Each row is a point. A path goes straight from each point to the next, and from the last back to the first. The post is the endless flat space through its rows: a point in 2 columns, a line in 3, a plane in 4, and so on, so that a path can go around it. Count how often the path circles the post. Going back the other way cancels.

Post, 2 rows:
array([[-0.44,  0.28, -0.05],
       [ 0.09, -0.13,  0.33]])
Path (27 x 3):
array([[ 0.79, -0.05,  0.40],
       [ 0.13, -0.23,  0.01],
       [-0.07, -0.30, -0.29],
       [-0.13,  0.14, -0.25],
       [-0.46,  0.58, -0.17],
       [-0.12,  0.43,  0.60],
       [-0.44,  0.11,  0.15],
       [-0.21, -0.24,  0.57],
       [-0.39, -0.31,  0.40],
       [-0.37,  0.06, -0.08],
       [ 0.01, -0.19, -0.33],
       [-0.20,  0.51, -0.23],
       [ 0.08,  0.56,  0.34],
       [ 0.28, -0.08,  0.09],
       [ 0.17, -0.37, -0.29],
       [ 0.20, -0.48,  0.44],
       [-0.80,  0.44, -0.08],
       [-0.31,  0.37,  0.33],
       [-0.48, -0.01,  0.50],
       [-0.27, -0.56,  0.18],
       [-0.10, -0.15, -0.36],
       [ 0.15, -0.03,  0.09],
       [ 0.33, -0.16,  0.09],
       [ 0.08, -0.61,  0.06],
       [-0.29, -0.18,  0.17],
       [-0.56,  0.49,  0.46],
       [-0.20,  0.27,  0.19]])
Times around: 0

Post:
array([[ 0.20,  0.17, -0.06, -0.18,  0.32,  0.23,  0.21, -0.14],
       [ 0.00, -0.03, -0.28, -0.15,  0.16,  0.44,  0.02,  0.02],
       [ 0.00, -0.02, -0.04,  0.24, -0.26, -0.20, -0.25,  0.21],
       [-0.04, -0.07,  0.07, -0.03, -0.32,  0.26,  0.24, -0.01],
       [-0.35,  0.94, -0.50,  0.22,  0.45, -0.52,  0.08,  0.51],
       [ 0.49,  0.00, -0.16,  0.15,  0.03,  0.61,  0.25, -0.14],
       [ 0.41, -0.15, -0.08, -0.27, -0.04,  0.46,  0.20,  0.14]])
Path:
array([[-0.01,  0.31,  0.38, -0.32,  0.37, -0.02,  0.71,  0.23],
       [ 0.82, -0.06,  0.53,  0.11, -0.26,  0.09,  0.15,  0.02],
       [-0.17,  0.49,  0.14, -0.08,  0.22, -0.07, -0.07,  0.43],
       [ 0.10, -0.31,  0.01,  0.21, -0.61,  0.33,  0.21,  0.62],
       [ 0.17,  0.25, -0.06, -0.29,  0.21,  0.18,  0.73,  0.09],
       [-0.02,  0.05, -0.10, -0.59, -0.16, -0.04,  0.48,  0.23],
       [-0.24,  0.07, -0.14, -0.34, -0.21,  0.75,  0.33, -0.32],
       [-0.28,  0.52, -0.24,  0.08,  0.04,  0.16,  0.03,  0.28],
       [-0.55,  0.47, -0.36,  0.07,  0.30, -0.34, -0.35,  0.74],
       [-0.72,  0.29, -0.12, -0.72,  0.28, -0.19,  0.39,  0.37],
       [ 0.54,  0.17, -0.05,  0.48,  0.27,  0.49, -0.03,  0.19],
       [ 0.32,  0.41, -0.21, -0.04,  0.22,  0.33, -0.23,  0.51],
       [ 0.24,  0.51, -0.31,  0.00, -0.19,  0.00,  0.41, -0.13],
       [ 0.49, -0.20, -0.25,  0.51, -0.52,  0.31,  0.46, -0.50],
       [ 0.03, -0.03, -0.23,  0.16,  0.05,  0.40,  0.49, -0.14],
       [-0.18,  0.27, -0.14, -0.41,  0.42, -0.04, -0.06,  0.54],
       [-0.10,  0.25,  0.07,  0.04, -0.41,  0.15,  0.05,  0.63],
       [ 0.18, -0.01,  0.01,  0.31,  0.26,  0.15, -0.10, -0.09],
       [ 0.01, -0.38, -0.37,  0.43, -0.27,  0.34,  0.00, -0.32],
       [ 0.53, -0.08, -0.04,  0.28, -0.20,  0.36,  0.16, -0.62],
       [-0.24,  0.00,  0.10, -0.62, -0.12,  0.35,  0.24, -0.06],
       [-0.21, -0.18, -0.27, -0.31, -0.28,  0.23,  0.28, -0.31],
       [-0.03, -0.53, -0.33, -0.08, -0.38,  0.16,  0.29,  0.13]])
Times around: 0
